Rows are points. The last column is the point's height on a tilted bowl or saddle (a function of degree 2), plus a little noise. Count its main directions that bend up, bend down and stay straight.
In the rows, zero is written as 128.

Points (17 x 4):
[[130 124 108 141]
 [116 162 164 120]
 [ 84 119 124 137]
 [ 75 153 171 128]
 [130 115  89 157]
 [128 139 112 139]
 [111 127 139 123]
 [138  82 103 167]
 [117  91  72 180]
 [108  73 118 165]
 [122 166 150 126]
 [156 132 121 145]
 [139 147 135 130]
 [119 134 103 143]
 [174 115  99 175]
 [146 161  92 172]
 [149 150 130 138]]
Directions: 3 up, 0 down, 0 straight

Points (15 x 4):
[[127 145 139 124]
 [144 134 123 138]
 [122 167 129 134]
 [ 91 176 144  79]
 [153 149 146  98]
 [116 134 137 123]
 [119 112 131 137]
 [129 120 116 158]
 [100 153 108 159]
 [100 155 134 108]
 [ 73 123  75 189]
 [112 115 152 133]
 [160 216 138 129]
 [138  99 174 154]
 [127 133 141 123]]
Directions: 1 up, 1 down, 1 straight

Points (27 x 5):
[[139 104 133 125 135]
 [120 106 124 190 176]
 [158  71 120 160 191]
 [134 109 147 124 128]
 [127 153  79 132 145]
 [142 112 161 167 116]
 [ 78 126 113 114  98]
 [122 108 145 142 132]
 [158 161  66 128 190]
 [149  93 152  73 158]
 [158 141 132 129 136]
 [112 116 131 120 118]
 [131 101 130 140 137]
 [ 77 124 116 137 127]
 [160 174 122 138 148]
 [101 148 144 182 148]
 [154 119 137 108 137]
 [129 150 123  65 123]
 [123 180  96 165 177]
 [ 92 144 138  99 112]
 [111  97 112 148 142]
 [140 139 136 161 125]
 [ 97  96 132 121 121]
 [115  84 149 129 142]
 [144 104 113 112 137]
 [165 115 109  98 159]
 [ 89 130 136 168 156]]
Directions: 3 up, 1 down, 0 straight

Points (42 x 7):
[[ 88 120  76 126 128 149 160]
 [152 131  98 159  78 147 170]
 [135  81 134  67 163 120 151]
 [115 108 112 116 149 153 141]
 [140 113 155 149 166 117 159]
 [112 120 132 163 142 125 159]
 [ 97 123 109 172 102  93 166]
 [132 116 140 120 137 131 138]
 [124 124 144 150 137 131 145]
 [155 130 143  92 129 104 146]
 [ 84 139 122 131 130  91 146]
 [148 137 128 117 134 173 137]
 [113 116 120 146 188 118 161]
 [ 89 122 112 130 101 116 144]
 [106 148 142 160 149  82 159]
 [142 105  99 130  72 133 162]
 [132 130 119 113 162 134 137]
 [181 142 159 160 150 118 145]
 [ 81 160 152 151 156 131 157]
 [117  54 104 137 111 109 175]
 [111 105 138  88 155 161 134]
 [154 104 165  97 111  93 163]
 [120 102 144 125 176 172 142]
 [127 116 142 126  56 175 149]
 [150 155 112 111  71 143 154]
 [144 168 112 143 122 164 150]
 [120 145 107 146 151 170 156]
 [ 84  71 120 159  97  98 185]
 [142 103 112 124 125 111 147]
 [169 138  93 132 163 118 141]
 [ 88 155 159 103 132 130 139]
 [146 105 123 166 125  81 177]
 [111 165 130 160 148 152 153]
 [ 87 169  80 154 140  87 157]
 [134 101 110 100 132 149 139]
 [109 115 182 122 101 166 128]
 [125 159 174 118 147 135 134]
 [120 118 136 119 120  93 145]
 [144 149 129 122  65 137 145]
 [195 133 139 131 122  91 156]
 [113 126  90 123 130 113 143]
 [103  97 136 139 138 128 152]]
Directions: 3 up, 0 down, 3 straight
